Every row gives one point. Any point is a mix of the corners, with weights that add up to 1. It lies inside the corners' shape when no weight is negative. Is each point inside? If not, which corners have a negative weight?

Corners:
(1): [-3.0  5.3  1.7]
(2): [ 2.5 -6.8 -4.3]
(3): [-6.0  3.3  3.3]
(4): [ 1.8 -2.1  1.4]
Points:
[-2.8  4.3  1.5] -> inside
[-4.6  3.3  1.7] -> outside (4)
[-7.0  7.3  5.3] -> outside (2)
[ 1.5 -4.1 -1.7] -> inside

Corners:
(1): [-4.6  5.6  3.5  5.6]
(2): [  8.7   3.7 -10.0  -1.4]
(3): [ 1.4  0.9  0.8 -2.5]
(4): [-1.0 -2.0  4.3  7.0]
(5): [-7.9 -5.1  4.3  2.6]
Points:
[ 1.8  3.2 -3.5  0.1] -> outside (4)
[-5.8  1.8  4.6  2.2] -> outside (2, 4)
[-0.9  0.0  2.6  5.1] -> inside
[ 2.0  1.5 -3.1  2.5] -> outside (3)
[ 4.8  1.1 -6.5 -2.8] -> outside (1, 4)
[ 0.0  1.5 -1.5 -0.9] -> outside (4)
[ 0.8  7.0 -0.9  5.4] -> outside (3, 5)

Corners:
(1): [ 5.5  3.8  7.7 -2.7  1.7 -3.5  2.2  3.1]
(2): [-1.7 -0.7  5.9  5.5 -2.6 -5.7  4.1  0.5]
(3): [ 1.8  2.5  6.1  0.9 -1.5 -0.4  1.0 13.6]
(4): [ 1.6 -0.6  7.5  2.5 -3.1  0.3 -0.4 -6.2]
(5): [ 5.0 -2.3 -9.7  3.2 -2.4 -2.9  5.0 -7.1]
(6): [ 3.2 -5.0 -0.3  2.2  3.2 -0.8  0.1 -2.9]
(7): [  3.2  -9.6   6.9  -1.2   2.4  -0.7 -13.0   0.8]
(8): [-14.6  -1.0   9.7   0.4 -11.1  -1.1   2.9  -1.9]
(9): [ 0.4  1.4 -0.6  3.7  1.1 -2.0 -0.5 -3.9]
Points:
[ 2.4 -1.2 -2.0 -0.3  0.4 -1.4  0.4  0.5] -> outside (2, 4)
[ 0.6 -3.7  5.9  1.1 -1.2 -1.8 -1.8  0.1] -> outside (9)
[-1.7 -0.7  4.5  0.6 -2.4 -0.7 -0.7  1.0] -> outside (2)
[-1.9 -1.1  5.9 -0.4 -3.5 -1.0  0.6 -0.5] -> outside (2, 9)
[ 2.8  0.7  0.0  1.5 -1.1 -0.9  2.6 -1.4] -> outside (2, 7)
[-0.9 -2.0  7.6  1.2 -0.6 -1.7 -3.0  1.6] -> outside (5)
[-3.0  1.7  8.2  2.9 -0.7 -4.0  3.2  3.6] -> outside (4, 5, 7)

Corners:
(1): [ 3.8  0.4 -2.7 -2.7 -3.1 12.3  7.1 -0.3  6.8]
(2): [-6.2  9.4  0.6  7.1 -0.8  0.1  2.1 -6.9 13.3]
(3): [-0.8 -3.9  1.0 -4.1  6.7 -5.8 -7.4 -2.4 -4.4]
(4): [ 0.7 -0.6  0.1  0.9 -0.2 -6.4 -4.6 -1.5 -3.5]
(5): [ 2.0 -1.3  4.9  0.8  7.7 -3.9 -0.4 -3.6 -6.3]
(6): [ 1.0  4.9  1.8 -6.6 -0.5  3.9  4.7 -0.5  5.3]
(7): [ 6.5  0.0  2.1 -0.8  6.3 -9.0 -5.5 -2.3 -1.8]
(8): [ 0.8  1.7 -1.2 -0.9  6.7 -4.6 -3.1  3.8 -2.5]
(9): [ 1.2 -3.1  6.3  0.0  1.5  1.2 -1.0  3.0 -0.9]
(10): [ 1.5 -3.6 -3.0 -1.9 -1.8  6.6 12.1 -1.4  7.0]
Points:
[ 2.8 -1.6  1.3 -2.8  2.0  1.6  1.9  0.0 -0.1] -> outside (2)
[ 1.9 -1.2  0.3 -1.5  0.0  2.9  3.6 -2.2  3.4] -> outside (8)
[ 2.8  0.3  1.7 -1.0  4.2 -3.8 -2.0 -1.2 -0.2] -> inside
[ 0.3 -0.5  1.2 -0.9  3.7 -3.7 -1.6 -0.3 -1.0] -> outside (1)

Corners:
(1): [ 2.6  6.9 -3.0 -7.0 -4.9  1.8  2.3  1.8  2.2 -0.4 -4.0 -4.6]
(2): [ -2.5  -3.7   0.1 -14.4   1.7  -3.2  -4.9  -1.7  -0.4   1.1  -2.4   2.2]
(3): [ 1.0  7.5 -3.4 -8.9 -3.0 -1.6  1.0 -5.6 -4.5 -2.9  2.4 -0.7]
(4): [ 4.7  3.1 -1.8 -3.0 -5.8 -0.7 -1.8 -1.5  0.6 -2.6 -1.6  1.4]
(5): [-0.1  2.1 -0.5 -5.5 -2.4  0.4 -2.6  3.1 -4.1  1.3  2.3  5.2]
(6): [-1.3 -1.7  0.2 -8.5 -2.6  3.2 -1.8 -2.1 -0.5  6.2  0.0  3.7]
(7): [ 1.9  6.0 -4.7 -9.1 -6.1 -1.8 -3.0 -3.9 -4.0  3.6  0.9 -4.3]
(8): [-1.2  2.6  2.5 16.8  1.0 -6.2  0.3  0.4 -2.2  1.2 -0.8 -3.4]
(9): [  9.6   3.7  -5.7 -10.4  -3.1   5.5   3.3   2.7  -4.1   2.0  -3.1  -4.2]
(10): [ 2.4  6.8 -1.6 16.3  4.2 -6.7 -3.4  1.7  2.3 -3.2  5.9  2.8]
(11): [-2.8  1.0 -4.9 16.0  3.7 -7.1  3.2 -0.4 -1.2 -3.7  5.2 -0.3]
(12): [ -1.3  -6.7   1.8 -11.7  -0.6   3.1  -6.5   3.1   0.1  -2.3   5.0   0.5]
(13): [-3.3 -0.8 -0.5 11.3  5.5 -1.5 -5.7  2.9  1.0 -1.1 -2.4  1.4]
Points:
[-0.6  3.6 -1.6  4.7 -1.5 -3.4 -0.2 -1.4 -1.4 -1.0  3.9  0.3] -> outside (2, 9, 13)
[ 2.7  3.4 -3.2 -4.1 -2.1  0.4  0.7  0.8 -1.1  0.2 -1.0 -2.2] -> inside
[ 1.4  3.1 -2.9 -3.7 -2.7  0.6  0.0 -0.5 -1.7 -2.1 -0.2 -3.5] -> outside (2, 5, 6, 10)
[ 0.3  2.4 -1.5 -1.2 -0.4 -1.1 -2.1  0.5 -0.6 -0.8  0.2  0.4] -> inside
[-0.2  0.8 -2.1 -9.5 -1.8  1.7 -1.0  0.0 -1.2  1.0 -0.2 -0.1] -> outside (4, 8, 10)
[ 2.2  4.4 -1.3  0.0 -1.1 -2.2 -1.7 -0.4 -0.7 -0.1 -0.2  0.5] -> outside (11, 12)
